Each row of a before or after table is a point. The points were changed in one or more steps. Then noise was added and the rows were shuffled. The steps act on columns, c1 being the first. Write out the steps. A step turns or swaps two columns, mirrors them in a line or flattens them onto one, adds a multiple of one to another, or multiplies or shifts one. Angles are multiples of 10 degrees, from the lower column toward the higher: turns from -170 to 170, lines from 10 to 170 but not 90. Use the fewest steps. Two steps may share a column if one is a turn and the other turns, adds or multiplies; they go together, in the order done. Otherwise the lowest column goes first.

Before (8 x 3):
[[ 3.1 -0.4 -1.2]
 [-5.3  1.3 -2.9]
 [ 0.8 -4.7  6.4]
 [-0.7  0.8 -9.0]
 [-7.2  0.0 -2.1]
 [-3.2  4.6 -4.3]
 [-7.8 -0.6 -8.7]
 [ 3.7 -5.9 -5.2]]
After (8 x 3):
[[ -6.1  -1.4   1.2]
 [ -0.2   6.1  -6.3]
 [-11.3   0.5  -1.5]
 [  4.9   4.5   4.3]
 [ -6.4  -1.0  -6.3]
 [ -7.1  -0.4   3.2]
 [ -5.4  -4.6  -1.4]
 [  2.1   0.3  -2.9]]
Steps: turn c1 and c3 by -40 degrees; multiply c2 by -1

Before:
[[  2.0   0.9  -4.0  -2.5  -3.7  -5.7]
 [ -0.5  -3.3   0.4  -2.9  -5.5  -5.0]
 [ -3.8  -1.5  -1.1   1.3 -10.0  -4.0]
 [ -5.6   1.7   8.0   2.0   4.5   0.1]
 [  4.5   0.7  -1.2  -0.6   6.9   5.3]
 [ -2.3  -2.5  -6.0   5.2  -3.6  -3.6]
 [ -0.2  -2.6  10.4   2.4  -4.6   3.7]
 [  0.9  -0.6   1.9   2.4  -3.9  -7.3]
 [  4.4  -7.3  -5.0   1.2   7.4   2.6]
 [ -1.6  -3.8  -2.4  -0.7  -1.3  -6.0]]
After (10 x 6):
[[  2.2   0.9  -4.1  -4.1  -3.8  -5.6]
 [ -4.1  -1.4  -1.3   1.9 -10.2  -4.1]
 [ -5.6   1.4   7.7   3.2   4.6   0.1]
 [ -1.5  -3.6  -2.4  -1.1  -1.3  -5.8]
 [ -0.6  -3.4   0.5  -4.9  -5.6  -5.0]
 [ -2.6  -2.4  -6.0   8.2  -3.6  -3.8]
 [ -0.2  -2.5  10.5   3.8  -4.6   3.4]
 [  1.1  -0.7   1.8   3.6  -3.9  -7.3]
 [  4.4  -7.4  -5.1   2.1   7.4   2.5]
 [  4.7   0.6  -1.3  -1.0   6.7   5.4]]
Steps: multiply c4 by 1.6

Before (14 x 9):
[[  1.8  -6.0   6.0   1.9  13.5   5.4   5.4  -3.5  -0.9]
 [ 10.0   0.5   5.8  -1.2   8.8  -1.6  -1.4  -9.0   6.2]
 [  0.6  -6.0   4.3  -1.4   0.4   2.4   3.9  -5.8   1.1]
 [ -0.7 -10.1   4.0   2.1  -2.6  -1.7   3.0  -5.9  -3.0]
 [  0.9  -5.4  11.5  -3.2   7.3   2.9  -1.7  -1.5   4.8]
 [  2.7   4.7   5.6  -9.3   5.7   5.1   2.3  -6.1   1.6]
 [ -0.1  -2.3   0.2   0.9  -1.8  -0.7   4.7  -3.4   4.9]
 [  3.7   0.3  -1.0  -1.1   9.4  -3.5  -9.0   1.9  -3.0]
 [  8.6   3.1   2.7  -1.1   5.7   3.0  -0.6   1.1   1.5]
 [  3.7  -0.2   2.9  -3.0   8.3  -6.8   3.8  -0.3   2.0]
 [ -1.3   2.8   3.5   4.7  -2.4 -11.3   3.4  -0.1   4.2]
 [ -5.1   4.8   1.2 -11.2  11.9  -0.2  -1.6  -7.5   0.1]
 [  4.5   2.3   7.3  -6.2   4.0  -0.6   2.2  -5.1   3.9]
 [ -3.3   5.2   6.1  -1.4   9.5   0.8   2.0   0.8  -3.5]]
After, 14 rows:
[[ -2.0  -0.1   1.2   0.0  -1.4  -0.7   5.2  -3.2   5.0]
 [-10.4  -0.5   1.9   4.1  -2.5  -1.7   3.0  -6.1  -3.4]
 [  4.6  -5.4 -11.1   1.1  11.9  -0.3  -1.4  -7.5   0.3]
 [  2.6   4.9  -6.3   7.1   3.9  -0.4   2.1  -4.4   3.8]
 [ -0.4   3.7  -3.1   2.7   8.2  -6.7   3.7  -0.3   1.9]
 [  0.1  10.3  -1.2   5.9   8.4  -1.7  -1.3  -8.2   6.2]
 [  2.6   8.6  -1.1   2.2   5.7   3.2  -0.8   1.0   1.8]
 [ -6.3   1.9   2.1   6.0  13.2   5.1   5.3  -3.3  -1.1]
 [ -5.4   0.9  -3.4  11.6   7.3   3.1  -1.8  -1.9   5.0]
 [  4.3   2.7  -8.8   5.5   6.1   4.8   2.5  -6.6   1.8]
 [ -0.1   4.1  -1.2  -1.3   9.0  -3.7  -8.9   1.8  -2.4]
 [  3.1  -1.6   4.6   3.6  -2.6 -11.6   3.2   0.3   4.4]
 [  5.1  -4.1  -1.1   6.0   8.8   1.2   1.7   0.2  -2.9]
 [ -6.0   0.4  -1.2   4.4   0.4   2.5   4.1  -5.5   1.1]]
Steps: swap c1 and c2; swap c3 and c4

Before, 12 rows:
[[ -2.7  -0.7   8.8   5.0   2.1  -0.2   4.0   3.9  -0.1   1.5  -2.1   1.7]
 [  4.1 -10.1  -5.5   4.6   5.7  -9.0  -2.2  -5.9   0.1   7.2   0.3   6.0]
 [ -2.9  -5.3   1.1   5.9   1.4  -8.4  -5.4  -9.0 -11.3  -2.0  -2.4   0.7]
 [ -3.2   3.0   5.4   0.1  -2.3   3.3   2.0  -1.2   3.3  -2.0  -1.3   0.1]
 [ -5.2   4.8   5.4   1.2  -0.4  -4.0   4.9   4.9   3.5  -0.2   3.8  -1.6]
 [ -5.2  -3.5   4.6   1.6  -3.1   1.4   1.8   5.9   0.3  -2.1   2.3  -4.3]
 [ -7.6  -4.7   1.4  10.6   1.6  -6.2 -11.3  -5.2   0.2   1.6  -1.4  -0.8]
 [ -2.6  -4.0  -8.2   2.7   5.6  -3.2   1.0  -1.0  -2.7   9.2  -1.3   6.1]
 [  0.2   4.9   3.1   6.1  -2.2   3.4   1.8   3.8  -0.5   1.7   4.2  -2.5]
 [  0.0  -1.7   3.2  -2.3  -0.3  -2.8   2.6   0.2  -1.8  10.7   0.5   1.3]
 [ -7.4  -1.9   2.2   6.0   7.9   3.0   1.1  -0.5   4.5   3.2   7.9  -7.1]
 [  1.6  -1.6  -0.8  -0.1   6.5  -4.1  -0.8   2.5   0.9   5.1  -3.4  -2.0]]
After (12 x 12):
[[  0.4  -1.8   3.5   3.0  -0.3  -2.9  -1.6   0.6  -1.6  10.7   0.8   4.2]
 [  7.5  -4.3   1.5 -13.8   1.7  -6.0   7.1  -5.2   0.3   1.7  -1.6   1.9]
 [  7.7  -1.9   2.4  -5.3   7.7   3.0  -3.1  -0.5   4.6   3.3   8.0  -4.1]
 [  2.3  -4.1  -8.4  -2.0   5.5  -3.1  -1.8  -1.0  -2.7   9.0  -1.0   9.0]
 [  5.0  -3.5   4.3  -0.8  -2.8   1.2  -2.2   5.8   0.2  -2.2   2.5  -1.5]
 [  2.6  -0.5   8.7  -3.0   2.3  -0.2  -5.3   3.6   0.0   1.3  -2.5   4.9]
 [  5.1   4.9   5.5   0.6  -0.7  -4.3  -4.9   4.9   3.6  -0.2   3.8   1.5]
 [ -1.5  -1.7  -1.2  -0.2   6.8  -4.1   1.1   2.8   0.6   4.7  -3.6   1.0]
 [  3.3   3.2   5.3   0.7  -2.4   3.4  -1.9  -0.9   3.2  -2.1  -1.5   2.9]
 [  2.6  -5.4   1.2  -7.8   1.5  -8.2   3.1  -9.0 -11.0  -1.8  -2.3   3.5]
 [ -4.1 -10.1  -5.8  -5.2   5.6  -8.9   0.3  -6.1   0.1   7.2   0.2   9.1]
 [ -0.2   4.6   3.3  -5.0  -1.9   3.3  -3.8   3.8  -0.6   2.1   4.2   0.5]]
Steps: multiply c1 by -1; turn c4 and c7 by -160 degrees; shift c12 by 3.0

Before:
[[  0.1   5.4   4.4  -5.5  -1.6  -2.8  -0.4  -5.6   5.3 -11.1   4.7  -3.5
   -0.6   5.0   3.1  -6.5   2.1  -4.6]
 [  4.4  -4.2   0.1   1.3   1.4   5.9  -6.5   0.7  -2.2   3.4  -6.7   6.7
    0.5  -8.3  -6.8   1.6   2.2   7.2]
 [  3.4   0.9   3.2  -5.7   1.0   1.2   4.2  -7.2  -2.3  -8.9   0.7   0.4
   -5.1   2.6   5.5  -4.7  -4.7  -3.9]
 [ -1.0  -7.7   1.1  -0.7  -0.7  -4.8   0.3   4.7  -5.3   3.1   7.6  -3.5
    4.7   2.0   8.5   4.9   2.2  -5.2]
 [ -0.6  -0.1  -3.5  -0.9   4.8   0.8  -5.6   5.6  -1.5  -2.4   2.7   6.8
    2.3   2.4  -1.3   1.3   1.0   7.5]
 [ -8.0  -3.3   6.1  -3.2  -3.2   0.3   2.9  -5.8   1.8  -3.5  -2.1  -2.2
   -2.8  -6.0   3.0   5.5  -5.6  -7.2]
 [  0.4  -0.6   6.2  -0.6   7.8   4.9  -4.6  -0.5   1.0  -1.4  -6.7   1.4
   -1.8  -3.0   5.2  -0.9  -2.4   2.2]
 [ -2.3  -2.9   2.0   2.2  -2.6  -1.4   3.6   5.9  -3.5   2.0   4.7   2.3
    0.9   0.7   5.7   2.2   5.8   3.8]
 [ -4.1  -9.0   1.4  -0.5  -3.7  -3.8   2.7   4.5   0.9  -7.7   1.7  -2.1
   -0.6  -3.5   6.8   6.9   4.0  -7.4]
 [ -2.1  -4.5  -0.6  -1.8   1.5  -6.9   4.6  -2.4  -2.1  -1.1   0.7  -3.2
    1.7  -1.8   7.9   5.8   3.3  -0.8]
 [ -0.4   1.4   0.5   2.1   4.2   2.5  -5.4   4.3  -6.9  -0.1  -1.3   8.5
    3.0  -7.9  -2.2   3.5   5.7   2.6]]
After, 11 rows:
[[ -0.7  -0.2  -3.1  -0.8   3.2   1.0  -5.6   5.5   0.9  -2.3   2.8   6.8
    2.6   2.1   2.4   1.1   1.1   7.8]
 [ -2.2  -4.7  -0.5  -1.9   0.9  -0.7   4.9  -3.3   0.5  -1.2   0.7  -3.1
    2.6  -1.7   5.1   5.8   3.3  -0.6]
 [  0.4  -0.5   6.5  -0.9   5.4   0.1  -4.7   0.1  -0.7  -1.7  -6.5   1.2
   -1.5  -3.0   0.6  -1.1  -2.6   2.1]
 [ -0.4   1.3   0.9   2.0   2.6   0.7  -5.1   4.7  -0.9  -0.1  -1.5   8.8
    7.5  -7.9 -14.1   3.9   6.0   2.6]
 [ -7.8  -3.3   6.3  -2.9  -2.0  -1.1   3.0  -5.3  -1.7  -3.6  -2.2  -2.4
   -2.8  -5.8  -6.1   5.7  -5.7  -7.4]
 [  0.2   5.3   4.1  -5.4  -1.1  -1.3  -0.6  -5.7   2.4 -11.7   4.6  -3.9
   -4.8   5.0  10.7  -6.4   2.6  -4.8]
 [ -1.3  -7.7   1.4  -0.6  -0.5   0.4   0.4   4.1   1.5   3.0   7.6  -3.6
    7.2   1.9  11.6   5.0   2.2  -5.2]
 [ -4.5  -9.0   1.2  -0.8  -2.4   0.6   2.5   3.8   0.1  -7.3   1.8  -2.5
   -0.9  -3.6   1.6   6.7   4.0  -7.5]
 [  4.1  -3.8   0.2   0.9   1.2   0.0  -6.6   1.8  -1.1   3.4  -7.0   6.6
    2.2  -8.1 -18.7   1.7   2.1   7.3]
 [  3.9   0.6   3.3  -5.7   0.9  -1.5   4.4  -6.6  -6.0  -9.3   0.4   0.2
   -0.9   2.5   9.3  -4.7  -4.7  -3.5]
 [ -2.2  -3.1   2.3   1.9  -1.9   0.7   3.3   5.6  -0.8   1.9   4.9   2.4
    3.4   0.5   6.6   2.4   5.2   3.6]]
Steps: multiply c5 by 0.7; flatten c6 and c8 onto the line at 80 degrees; turn c9 and c13 by -60 degrees; add 1.5 times c14 to c15

Before:
[[  2.9  -1.1  -2.4  -2.2  -2.0   0.9   2.9   9.1  -1.2   0.1  -6.1   6.5
    2.2  -1.4   5.4   1.0  -1.4  -0.9  -6.4   8.4  -5.2  -4.7  10.4  -0.4]
 [  1.9  -2.5   6.2   5.5   5.5   5.3  -0.5   3.7 -11.0  -1.6  -2.0  -2.8
    4.2   2.8  -2.7  -2.1  -2.8   4.0  -4.0  -2.3  -2.1   1.0  -4.7  -4.8]
 [ -6.3  -6.5  -3.8   4.4   1.0   1.4   5.5   4.7   3.6   4.8  -0.5   2.1
   -0.5   1.7   3.3  -2.5   0.3  -6.0  -1.0  -8.4  -8.8   4.7   0.8  -1.7]
 [ -2.0   0.2  10.7   3.8  -3.8   3.3   2.5   2.9   5.2   7.7   3.8   1.1
   -1.0   7.9  -0.7   0.5  -4.0   0.6   4.7  -5.2  -0.8   0.1  -4.0  -0.5]
 [-12.4  -1.2   7.6  -4.0   1.1   2.0  -2.6  -4.7   2.0  11.4   1.6   1.5
    1.3   1.5   3.4  -3.1   6.4   6.4   1.4   1.8  -1.0  -3.3   0.0  -4.2]
 [  5.4  -2.9  -2.4   2.6   5.3  -0.8   4.6   4.0  -2.2  -2.3  -1.4   0.4
    1.9  -4.9  -0.3  -4.6  -4.3  -9.0   5.4  -2.0   0.8   6.0  -4.2  -7.1]
 [  0.9   3.2   1.6   1.2   3.3   4.3  -2.9  -3.0  -8.3   3.3  -0.1  -0.7
   -3.0   0.7   4.9  -5.8   0.9  -3.4   3.0  -0.4  -4.4   2.1   6.8   0.9]
 [  6.9   0.1  -8.3  -1.6   2.8  -2.6   0.8   1.6   3.5   3.1   1.6   3.5
   -2.2  -4.3   0.1  -1.5   2.1  -2.2  -8.1  -5.3  -3.8  -4.3   6.0   1.6]
 [  7.6  -3.9  -2.9   5.3   3.9  -0.6  -1.5   6.0   1.6   2.7   3.6   6.0
   -1.2  -6.1  -6.8   8.7   1.4   2.4   2.4   1.2   0.2   2.3   1.4  -7.0]
 [  8.3   1.4   2.3   3.9   3.2   8.8   2.6  -2.3  -5.8  -0.3   6.0   0.4
   -5.5  -1.6   8.1  -1.9  -3.4  -7.1  -8.7  -9.8  -5.3  -4.1   3.4   0.4]
 [ -0.1  -2.5  -2.9   5.7   3.4  -5.7   4.7   2.2   3.7   0.0   2.2  -3.9
    4.2  -1.6   5.0   4.1   5.5   0.9  -6.7  -2.9  -6.3  -1.8   3.8  -0.9]
 [ -3.0   2.1   1.1   6.7  -0.7  -4.6  -4.8   6.8   0.5  -1.2   7.7   4.1
    4.7  -3.3   2.6   5.5  -0.9  -3.0 -11.0  -0.9  -5.5  -1.5   0.6  -5.9]
 [ -3.9  -6.4   2.1   3.9   0.0   1.5  -0.4  -7.3   0.6  -2.1  10.6   5.2
    3.8  -0.9  -0.7   0.2   4.3  -1.0  -7.1   0.4  -6.8   4.0  -4.2  -1.7]]
After, 13 rows:
[[  0.0   1.0  -3.2   5.2  -5.0  -5.5   4.5   3.0   3.1  -0.5   2.5  -4.2
   -1.9  -2.3  -1.5   4.4  -7.0   0.9  -6.3  -3.0  -6.7   3.3   5.7  -1.3]
 [  8.0  -3.7  -3.5   5.3 -10.8  -0.1  -1.7   6.7   1.7   2.5   3.4   6.2
   -0.9  -5.6   6.6   8.7   2.3   2.5   2.4   1.7   0.1   0.1   1.6  -7.6]
 [ -2.4  -0.6  10.8   4.3   8.1   2.8   2.5   2.8   4.5   7.5   4.2   0.6
    4.0   7.4  -1.7   0.2   4.1   1.1   4.5  -5.5  -0.4  -2.0  -2.7  -1.1]
 [  0.8   0.6   1.1   1.1  -9.7   3.6  -2.6  -3.5  -7.7   3.4   0.3  -0.8
   -7.7   0.7  -4.1  -6.0  -2.8  -3.7   2.9  -0.4  -4.3  -0.5  -2.0   1.3]
 [ -2.7   5.1   1.5   6.5   3.6  -4.8  -4.5   7.0   0.8  -1.2   7.9   3.9
    0.1  -3.1  -2.8   5.5  -1.2  -2.5 -10.8  -1.0  -5.4   1.3   3.1  -5.7]
 [  5.6  -0.9  -2.5   2.2 -19.2  -1.1   5.3   4.4  -2.3  -2.0  -1.9   0.6
    5.4  -4.7  -1.4  -4.1   3.6  -9.2   5.0  -2.0   0.5  -2.9   1.9  -7.1]
 [  7.1  -1.5  -7.2  -2.6  -0.6  -2.4   0.7   1.8   3.2   3.0   1.7   4.2
   -5.7  -4.8   1.5  -1.7  -1.6  -2.4  -8.7  -6.1  -4.2   5.2   0.4   1.7]
 [ -6.4  -4.9  -3.9   5.1  -8.3   1.7   6.0   5.2   3.3   5.7  -0.8   2.0
    0.5   1.4  -2.4  -3.0  -1.9  -6.0  -0.4  -8.5  -8.6  -3.6   3.2  -2.5]
 [ -3.9  -2.2   1.9   3.7  -4.3   1.4  -0.4  -7.8   1.1  -2.6  10.5   4.7
    5.8  -1.6   2.6   0.8  -3.3  -1.2  -7.4   1.0  -7.0  -3.2   4.1  -1.9]
 [-12.5   0.1   7.3  -4.1   1.7   1.8  -3.1  -4.4   2.4  11.5   1.8   1.3
    0.9   1.9  -0.1  -3.6  -7.0   7.0   0.6   1.1  -1.0   2.9   1.3  -3.8]
 [  2.8   0.3  -2.1  -2.3  10.4   1.3   3.2   9.5  -1.5  -0.1  -6.3   5.9
   -8.7  -1.6  -5.2   1.1  -1.3  -1.2  -7.0   8.8  -5.2   2.5   6.2   0.0]
 [  1.7   1.7   6.1   6.0 -13.3   5.2  -0.6   3.5 -11.0  -1.5  -1.8  -2.6
    6.1   2.8   1.5  -1.5   3.8   3.8  -3.7  -2.7  -1.6   1.6   2.9  -4.5]
 [  7.8  -2.5   2.8   4.4  -2.3   8.9   1.9  -2.3  -5.5  -0.2   5.9  -0.3
   -5.0  -1.7  -8.4  -1.9  -0.3  -7.9  -8.9  -9.0  -5.0   4.6  -3.4   0.7]]
Steps: turn c2 and c13 by -40 degrees; turn c13 and c23 by 70 degrees; turn c5 and c22 by 150 degrees; multiply c5 by 2.5; turn c15 and c17 by -150 degrees
